Each row of a before or after table is a point. One or more steps were done to the points. Then noise was added and the rows were shuffled. The steps act on columns, c1 being the first. What was done? A step turns or swaps two columns, mirrors them in a line or flattens them onto one, adds a multiple of one to another, or multiplies or shifts one. Angles are multiples of 10 degrees, from the lower column toward the higher: turns from -170 to 170, lines from 10 to 170 but not 90. Use the fewest steps. Two steps may share a column if one is a turn and the other turns, adds or multiplies; they go together, in the order done. Otherwise the lowest column goes first.
In the rows, 128 means zero.

Before (13 x 3)
[[122 108 138]
 [183 149 131]
 [130 146 106]
 [147 149  58]
 [180 118  74]
 [161 116 141]
 [180  96 154]
 [143 131 122]
 [161 111 138]
 [113 122 133]
 [105 116 119]
 [134  91  71]
 [134 117 112]]
After (13 x 3)
[[116  76  74]
 [146 120 135]
 [125  93 138]
 [121 118 122]
 [110 133 106]
 [118  98 136]
 [144 137 137]
 [ 80  90 133]
 [159 103  72]
 [151 140 120]
 [128  67 156]
 [138 116 110]
 [ 99 122  55]]
Steps: mirror c1 and c2 in the line at 120 degrees

Before (10 x 6)
[[153  85 155 159 171 103]
 [165 130 152 145 135 100]
 [174 121 125 132 146 122]
 [144  99 147  98 120  94]
 [109 145 127  86 112 160]
 [142 121 128 125 156  75]
 [172  96 140 150 115 140]
 [111 145 121 133  65 157]
 [126 148 101  86  77 148]
 [104 132  76 107  69 163]]
After (10 x 6)
[[168  61 127 111 131 153]
 [112  89 109 180  86 142]
 [163  24 146  84 161 126]
 [ 96  85 123 191 133 139]
 [174  60 129 100 126  96]
 [ 87  72  91 186 107 140]
 [ 92  84 128 142  85 141]
 [175  70 145 118 145 130]
 [161  41 141 136  98 114]
 [153  37 135 140 149 164]]
Steps: turn c1 and c6 by 40 degrees; shift c2 by -60; multiply c3 by 0.7; turn c4 and c5 by 90 degrees

Before (8 x 11)
[[126 108 138 133 157 127 141  95 104 146 129]
 [110  97 138 131 156 125 102  37 108 128 101]
 [115 161 123 127 115  92 119 149 140 129 129]
 [131 120 124 119 141 138 101 136 196 152 108]
 [109  98 138 126 145 137  92 142 124 128 128]
 [109 108 123  55 112 103 110 140 121 163 126]
 [113 172 173 131 122 142  98 142 101 132 138]
 [112 104 176 132 111 142  97 146 188 180 148]]
After (8 x 11)
[[105 104 123 119 133 156 143 139 134 162  55]
 [110 105 174 114 129 249 147 146 172 182 133]
 [113 172 175 118 123 133 140 142  96 131 132]
 [111  97 140 126 107 132 123 141 119 128 127]
 [112  96 139 155 103 113 116  34 111 128 125]
 [132 118 123 149 113 207 123 136 182 152 118]
 [128 110 137 130 115 145 103  96 105 146 132]
 [116 161 121 124 134 104 138 147 157 129 125]]
Steps: turn c4 and c11 by 80 degrees; multiply c7 by 0.4; turn c5 and c7 by -130 degrees; turn c6 and c9 by -30 degrees; add 1.5 times c10 to c6

Before (12 x 14)
[[106 111 131 122 127 105 140 126 118 101 125 125 108 127]
 [118 136 125 109 115 144 115 154  97 165  94 138  73 102]
 [148 127 162  68 109 123 147 138  97 155 127 150 121  90]
 [131 135 143  99 102  98  95  97 133 119  95 108 121  88]
 [112 129 109  80 135  87 121 135  92 166 121 113 123 152]
 [113 145 138 105 142 105 138 115  88 163 103 170  91 130]
 [159 143 173 110 143  88 130 131 153 138 129 174 137 125]
 [ 98 113 134 130 129 151  90  80 112 131 139 158 148 123]
 [156 132 184  75 174 127  99 106 142 174 106 115 142 129]
 [171 109 141 116 168 151  95 128 106  92 140 145  81 165]
 [136 127 111 101 153 150 101 144  90 127  99 158 132 125]
 [143 146 178  81  97 151 158 143 156 106 134 134 111 138]]
After (12 x 14)
[[129  94 107 106 153  92 147 144 108 126 104 121 131 127]
 [128 136 172  65 173 140 139 106 139 174 120 143 137 128]
 [128 127 137  96 104 163 150  99 138 121  72 107 120  87]
 [124 121 134 130 128  87 106  80 106 131  93 124 154 122]
 [133  85 132 105 141 111 156 114 123 165 136  40  94 132]
 [137 118 141 117 166 101 106 127  99  90 121 140  75 162]
 [128  96 101  85 134 166 131 135 111 168 120  83 126 151]
 [130 100 150  64 108 117 134 140 110 155 136  90 118  89]
 [137  96 123 110 115 110 157 153 119 165  97 141  78 102]
 [129 126 128 121 127 143 135 124 109 100 139  98 113 129]
 [131 144 172  74  97 108 132 142 158 105 142 155 108 136]
 [127 140 168 104 143 120 128 128 151 138 135   9 131 123]]
Steps: flatten c1 and c13 onto the line at 100 degrees; mirror c2 and c9 in the line at 60 degrees; turn c3 and c4 by -10 degrees; turn c7 and c11 by 70 degrees; add 0.5 times c5 to c11; turn c6 and c12 by 130 degrees; multiply c12 by 2

Before (11 x 24)
[[100 109  83  82 120 145  48 156 120 123 114 145 130  82 110 128 137 110
  223 146 146 104 110 146]
 [148  92 145 152 112 108 111 133 147 140 153 155 131 152 113 145 121 153
  121 161 115 106 107 166]
 [113 106 139 154 116 100 129  53 130 136 147 159 149 166 117 119 123 140
  141  52 116 144 223 143]
 [136 109 128 121 187 127 123 159  94 132 124 158 141 123 107 145 125 126
   99 154 149 187 146 158]
 [143  99 126 172 140 132 141 118  99  61 145  25 124  58 132 137 171 152
  103 152 114 150 111 126]
 [136 118  98 168 187 138 159  63  90 133 153 141 137 161 109 114 109 112
   96 166 117 102 128 126]
 [102 111 106 134 124  95 150 127  86 114  72  86 139 124 122 129 129 119
  107 156 117 105 143 162]
 [146  98 119 132 119 101 153 138  93 143 124 142 134 147 106 127  96 115
  127 113 112 120 106 126]
 [ 85 122 128 151 121 146 147 151 134 124  33 160 126 157 131 110  98 131
  144 111 128 163 167 135]
 [150 106 104 138 110 131 145 123 128 111 131 124 117 162 111 126  94 132
   96 128 129 171 121 137]
 [120  85 131 119 148  70 150 151 117 115 154 142 147 162 118 136 106 143
  111 133 132 182 119 138]]
After (11 x 24)
[[136  88 140 156 115 101 134 167 114 132 146 152 114 122 123 170 123 138
  140  56 227 141 112  60]
 [119  93 132 116 187 129 123  86 147 135 123 159  98 145 110 122 140 124
   98 149 149 186 150 134]
 [101  91  80  82 117 149 201  91 133 123 115 147 125 128 109  78 139 107
  222 146 114 108 144 140]
 [163  92 105 139 122  95 129 104 150 113  69  81  91 128 125 123 151 117
  106 158 140 106 118 108]
 [ 97  56 143 151 111 107 129  96 111 143 156 149 138 142 115 155 113 157
  119 159 107 109 113 109]
 [122  71 129 176 135 130 112 135 151  61 145  33 113 136 130  61 188 153
  103 153 112 152 118 118]
 [144 109  95 169 190 136  99 172 152 127 153 143  98 112 109 161 120 114
  101 172 127 100 118  75]
 [120  86 111 136 111 132 101 123 133 115 131 126 136 127 110 168 100 124
   96 128 121 174 129 117]
 [125  66 122 127 116 100  94 127 147 139 127 141 102 128 104 148 116 112
  124 119 106 118 110 138]
 [145  42 132 121 146  72 121 104 125 116 158 147  99 139 120 165 110 148
  108 135 119 179 134 142]
 [169 109 129 153 118 147 145 106 128 124  35 165 130 113 125 160  91 132
  138 113 161 163 129 142]]
Steps: turn c1 and c7 by -140 degrees; multiply c2 by 2; turn c8 and c24 by 130 degrees; add -0.5 times c9 to c17; turn c9 and c13 by 140 degrees; swap c14 and c16; swap c21 and c23

Before (9 x 48)
[[143 180 111 157 128 137  94 137 159 120 130 130 113 119  92 133 142 145
  135 145 158 113  96 171 120  94 153  98 135 150 165 163 110 124 128 146
  153 131 149 153 153 112  92 108 157 189 107 107]
 [159 180 143 154 138 138 105 163 126 123  81 146 136 124 106 181 121 160
  173 132 161 113  90 175 133 102 156 130 150 170 148 123 161 122 142 134
  137 115 160 165 133 137  98 101 155 150 105  95]
 [146  87 123  97 167 148 156 111 125 127 174  91 187 108 135  82 113  84
   66  99  85 139 164 141 106 171 142 177 125 118 103 101 193 139 104  66
   71 104 108 152  81 149 170 171 139 112 133 140]
 [152 130 120 129 179 188  93 135 148 134 116 113 138 118 102 140 148 120
  129 126 136 135  95 141 140  78 142 105 119 163 164 175 149 121 121 122
  135 130 170 158 160 155  84 144 165 137 129 118]
 [119 110  94 105 154 163 158 116  93 131 144  85 175 124 157  99 103 105
   85 115 105 138 170 137  99 155 108 152 126 106  90 135 168 151 102 102
  108 134 120 128 115 140 184 177 119  66 150 144]
 [182 176 112 118 155 142  92 122 127 115 132 130 114 141  85 129 160 123
  135 142 126 111  96 134 148 127 109 121 127 128 133 176 130 128 126 147
  123 159 197 175 140 132  91 122 174 133 118 100]
 [108 121 135 112 172 135 112 119 127 119 158  73 142 116 137  86 115  83
   77  89  90 131 138 143  88 157  90 158  79 138 113 166 147 132 124  71
   81 130 155 137  89 171 155 168 128  81 148 150]
 [171 122 127  82 103 111 169 127  76 173 140 119 155 144  96 109 109 150
  165 131 157 158 103 118  87  93 121 126 157 116 128 147 181 162 176 164
   88 116 135 111  97 117  94 121 101 155 107  85]
 [143 117 129  86 118 141 122 127  92 181 120 160 140 127  72 161 109 107
  124 126 144 166  88 132 100 127 147 100 143 101 113 175 201 176 192 155
  125 142 133 131 111 108 123 121  97 161  97  80]]
After (9 x 48)
[[162 181 146 106 136 137 105 165 127 122  80 146 131 119 109 181 119 157
  169 131 162 110  87 173 131 155 176 116 148 170 146 121 144 123 102 139
  136 117 159 162 136 140  97 103 159 152 105  94]
 [118 110  96 161 158 164 154 115  94 133 143  87 177 125 155 101 106 103
   83 115 103 139 170 134 100 132 127 115 128 107  89 135 177 148 148 105
  106 133 119 126 114 139 185 174 121  68 147 143]
 [138 179 111  90 126 138  93 138 158 124 136 132 112 117  92 131 145 150
  138 146 159 113  98 173 122 147 173 146 135 153 166 162  95 124 121 148
  154 131 148 155 155 110  91 109 152 186 103 112]
 [106 117 136 150 174 135 117 115 126 123 158  73 137 114 135  88 113  84
   77  89  95 129 138 142  87 113 109 106  81 138 117 170 159 134 137  71
   82 130 154 136  92 172 154 168 127  83 151 151]
 [170 122 128 170 101 112 173 126  75 176 137 118 155 141  95 107 110 152
  164 134 156 157 102 118  85 165 141 141 156 115 129 145 156 160  64 164
   89 118 138 110  97 113  92 118 103 152 107  84]
 [185 179 111 132 156 139  90 118 132 115 134 128 115 143  83 132 159 121
  135 140 127 114  94 135 148 133 127 140 127 124 135 173 128 125 126 146
  122 157 197 173 136 133  90 123 173 131 113 106]
 [150 131 120 121 179 190  92 134 148 131 116 112 139 119 104 138 145 115
  126 123 136 133  95 141 141 183 163 148 117 157 165 176 120 121 118 117
  130 131 166 157 159 156  86 140 166 140 131 122]
 [146 119 131 157 118 140 122 126  90 182 123 163 142 130  74 161 104 108
  126 130 142 163  86 134  97 145 166 172 143 104 116 182 194 176  51 160
  127 146 133 132 108 108 125 120  96 163  92  76]
 [149  86 123 173 168 151 161 116 126 125 173  93 183 111 134  81 111  85
   68  94  86 138 165 141 105 132 161  91 123 118 103 102 204 140 152  69
   74 101 105 156  78 143 167 169 140 111 133 142]]
Steps: turn c4 and c28 by -160 degrees; turn c26 and c33 by 30 degrees; turn c26 and c35 by 160 degrees; shift c27 by 20

Before (9 x 64)
[[ 95 161 153 164 164  92 163 144 144 155 140 108  84  95 108 144 146 136
  107 145 156 168 141 155 144 121  79 111 130 102 126 126 149 156 135 111
  145 161 177 164 137  95  84 188 102 115  93 121 138 126  97 101 147 156
  148 112 136 151  96 122 165 109 160 104]
 [149 118 180 127 132 156 150 156 117 102 172 107  76 123 106 166 148  92
  168 115 131  95  97 137 169 142  98 155 101 101 152  89  88 160 147 100
   94 153 134 131  65 158 103  98 122 150  91 120 145 137 152 123 134 133
  135  96 143 135 141 105 115 158 105 152]
 [121 106 178 115 178  98 118 133  69 169  93  73 133 149 155 160  85 172
   81 173 175 102 135 111 158 172 111 163 123  66 124  78 126 147  61 151
  151 117 138 173 118 115 140 160 158 114 164 108 118 127 179 159 131 159
  157 161 136 138  97 124 170 129 145 141]
 [ 80 113 119 144 156 119 115 109 110 111 114 120 115  84  84 135 171 144
  129 177 159 188 143 108 165 131 137 120 127 136 159 123 170  89 128 146
  127 146 118 141  78 112 139 106 152 164 139 143  92  81 148  76 121 133
  122 143 120 167 103 127 114 153 123  88]
 [137 135 194 110 122 128 152 126 152 116 160  65 161 106 150 139 166  92
  147 130 127 100  71 126 128  89 130 132 150  96 142 166 170  86 155 124
  143 139 138 126 111 111 126 146 124 128  86 117 179 159 165 156 150 107
  132  90 180 126  97 155 123  94 120 117]
 [160 170 151 157 113 117 133 120  75 147 113 144 112 104  81  92  97  85
  157 111 117 105 152 113 138 172 169 134 122 131 100 100 171 114 154 107
  153 120 159 112 110 111 118 100 118  78 149 118 187 147 133 144 134 126
  152 167 132 130 155 115  80  93 153 135]
 [ 98  96 106 144 106 160  76 150 146 123 172  95 137  95  94 170 100 117
  121 147 104 151 129 150  94 138  97  85 172 144 127 121 139 126 125  91
  116  72 170 128 158 116  85 177 182 119 122 131 100  99 119 144 131 174
  147  78 170 112 126 190  82  78 148 149]
 [119  96 145 113 101 124 129 116 140 148 123  79 142 126 164 183  86 125
  137 164 105  99 127 165 105 141 114 139 134 141 105 119 131 136 100 141
  141 104 110 141  99 125 142 160 163 101 156  82 101 117 135 131 120 178
   85 107 155 115 177 147 110 143  99 130]
 [163  93 128  95 119 107 102 130 117 177  91 107 163 119 173 105 128 121
  158 106 138 114 136 172 157  94 122 131  76 102 131 161  92  90 111  78
  169  78 143 169 158 119  95 108 145 157 169  80 164 153 183 103 112 130
   89 116 139 139 114  99  76 118 175 154]]
After (9 x 64)
[[104 107 177 119 182 158 121 118  71 167  94  76 135 149 157 120  86 171
   84 175  83 104 135 112 157 171 112 174 126  69 124  78 126 147  61 154
  152 118 137 174 117 114 140 159 159 114 165 104 117 147 178 158 133 157
  153 156 135 127 100 124 171 129 123 120]
 [130  99 146 114  99 110 130 136 136 143 122  79 145 126 163 154  81 125
  137 163 150  96 127 166 105 141 111 178 132 140 105 120 132 135  98 144
  142 105 109 142  97 127 138 160 161 103 156  85 103 141 133 132 120 180
   84 108 157 136 178 147 112 137 147 117]
 [164 170 152 157 109 150 131 130  77 151 114 144 114 107  81  97  99  85
  159 112 140 104 157 113 139 171 167 105 121 128  97 100 174 115 154 108
  153 119 158 113 110 110 117 101 119  77 149 118 186 130 135 142 135 126
  153 166 133 123 154 113  79  94  99 118]
 [ 95 118 182 125 132  90 151  90 116 100 173 106  77 122 106 136 149  95
  171 116 124  93 100 135 168 138  94 172 102  98 150  87  87 162 148  98
   95 151 136 130  67 158 106  96 122 150  93 119 146 118 150 124 135 131
  135  98 144 123 140 107 115 160 128 126]
 [145 112 117 142 155 146 118 166 109 111 115 118 114  84  84 139 172 143
  126 176  88 187 143 109 166 132 137 126 129 132 163 122 170  91 131 148
  126 150 120 143  76 114 138 107 152 163 139 142  93 131 150  77 117 132
  124 143 123  93 103 128 116 154 176 144]
 [ 96 163 153 169 163 173 163 125 144 155 139 107  77  94 112 149 148 134
  113 143  95 169 143 156 146 122  79 128 131 107 127 129 150 157 137 111
  147 161 174 161 138  96  85 184 102 116  91 121 140 144  98 100 142 155
  150 113 134 111  97 120 165 111 115 155]
 [ 52  97 104 142 106 137  74  98 148 126 173  96 135  93  95 187 100 113
  119 144 155 151 128 153  95 138  94 131 172 146 123 122 141 127 125  95
  113  71 170 131 156 118  87 177 180 116 123 131 101  83 115 144 133 173
  146  82 167 138 128 190  81  79 148 128]
 [137  94 131  95 122 167  99 112 118 179  94 108 162 118 174 113 128 124
  159 103 113 117 135 171 159  90 121 114  77 105 128 162  91  86 110  77
  169  83 140 166 155 121  94 109 146 158 170  79 163 126 182 106 114 129
   89 117 139 116 114  99  78 118  89 109]
 [153 134 195 107 120 109 153 134 155 117 164  66 160 105 152 133 163  92
  148 129 132 102  72 125 129  89 130 138 151  95 142 167 171  86 156 125
  143 139 139 126 110 109 123 145 125 127  87 117 179 139 165 157 151 107
  134  88 180 131  99 154 123  92 104 135]]
Steps: turn c8 and c64 by 140 degrees; add 1.5 times c8 to c1; turn c50 and c63 by -110 degrees; turn c6 and c50 by -120 degrees; turn c16 and c28 by 50 degrees; turn c21 and c58 by 170 degrees
